Every row gives one point. Each copy is the shape, with its points in the same order, turned, moved and blurred by noise. Is it also mirrored, or only turned?
(in the rows, 128 means zero)

Shape (6 x 3):
185 132 169

150 97 103

28 131 100

116 175 101

105 122 139

147 139 149
Copy 1, 6 rows:
62 99 163

146 100 155

184 99 30

131 151 91

125 80 100

91 109 123
Copy 1 is: only turned
Copy 2, 6 rows:
149 163 94

145 98 150

30 102 199

111 157 191

87 123 136

123 154 127
Copy 2 is: mirrored
Copy 3, 6 rows:
152 73 122

105 126 172

87 236 113

161 184 137

101 155 116

134 122 116
Copy 3 is: mirrored

Shape, 10 rows:
131 74 173 161 67 119

106 99 155 53 116 71

65 110 86 155 179 108

117 130 151 174 194 124

144 84 107 160 147 158

158 130 162 51 116 122

153 192 63 112 140 132

112 78 139 123 103 106

97 133 105 92 151 50

107 197 149 155 105 160
Copy 1, 10 rows:
169 143 193 162 83 149

73 137 217 91 158 133

151 73 125 68 173 170

180 138 118 105 183 142

157 128 99 98 112 134

61 173 168 129 152 101

89 75 81 133 172 77

127 125 183 115 120 156

102 71 177 73 182 122

139 110 113 207 179 136
Copy 1 is: only turned
Copy 2, 10 rows:
82 104 169 100 95 86

171 60 167 91 155 128

69 89 71 145 189 154

72 74 94 123 110 184

94 116 78 148 96 113

201 89 160 99 100 144

165 164 121 176 137 189

104 94 146 109 132 100

148 66 147 145 189 151

95 173 154 103 117 203
Copy 2 is: only turned

Shape (12 x 8):
177 151 213 102 136 107 157 131

186 141 94 138 134 131 110 108

122 157 119 112 102 108 111 127

109 158 140 117 125 114 101 124

106 100 85 107 130 145 92 116

125 154 82 105 133 111 125 149

142 155 144 164 141 119 108 135

124 161 91 108 136 173 149 110

156 109 169 101 80 195 130 241

119 132 93 110 96 115 109 108

108 116 91 125 104 126 142 129

172 167 97 150 98 110 99 137
Copy 1, 12 rows:
180 152 159 138 96 96 109 85

134 116 114 90 146 130 73 167

130 109 98 150 96 133 103 158

138 94 95 136 89 136 122 137

110 108 59 119 152 151 142 164

112 140 83 122 95 165 94 157

135 84 137 108 107 148 99 127

95 122 57 115 127 118 76 119

159 137 120 213 182 204 89 63

111 113 83 144 121 128 114 181

77 126 96 146 130 143 116 152

136 101 129 128 118 152 60 176
Copy 1 is: only turned
Copy 2, 12 rows:
65 187 99 140 99 113 98 159

171 140 108 139 70 152 138 130

146 158 135 121 116 112 162 116

137 181 129 134 138 127 150 116

160 116 146 143 135 163 158 84

155 145 114 140 109 106 148 74

159 190 125 121 113 142 105 129

171 118 88 163 141 117 140 119

78 94 88 26 142 136 92 102

157 132 152 135 110 120 176 113

158 113 155 137 124 110 133 101

180 163 119 100 72 124 145 123
Copy 2 is: mirrored
Copy 3, 12 rows:
129 60 111 134 133 219 138 106

130 105 116 121 75 128 107 164

170 122 128 118 141 139 88 135

160 110 129 121 153 124 108 115

145 155 110 123 146 86 135 167

178 157 142 134 109 132 113 137

126 89 152 139 116 128 100 120

144 166 90 123 99 115 113 104

108 155 99 249 173 196 89 151

160 142 120 98 135 121 95 159

132 172 133 110 139 131 111 147

152 109 146 133 96 139 58 159
Copy 3 is: only turned
Copy 4, 12 rows:
141 105 97 130 173 44 123 91

136 145 95 87 175 155 147 147

152 136 81 143 126 143 136 111

147 115 71 135 116 130 121 124

137 152 113 120 85 158 155 168

174 128 112 140 144 157 142 148

121 89 78 95 145 139 120 122

132 163 116 135 145 145 93 173

217 121 162 45 93 98 82 84

137 163 93 141 112 160 154 121

127 145 134 132 114 165 135 124

158 129 76 101 176 180 143 110
Copy 4 is: only turned
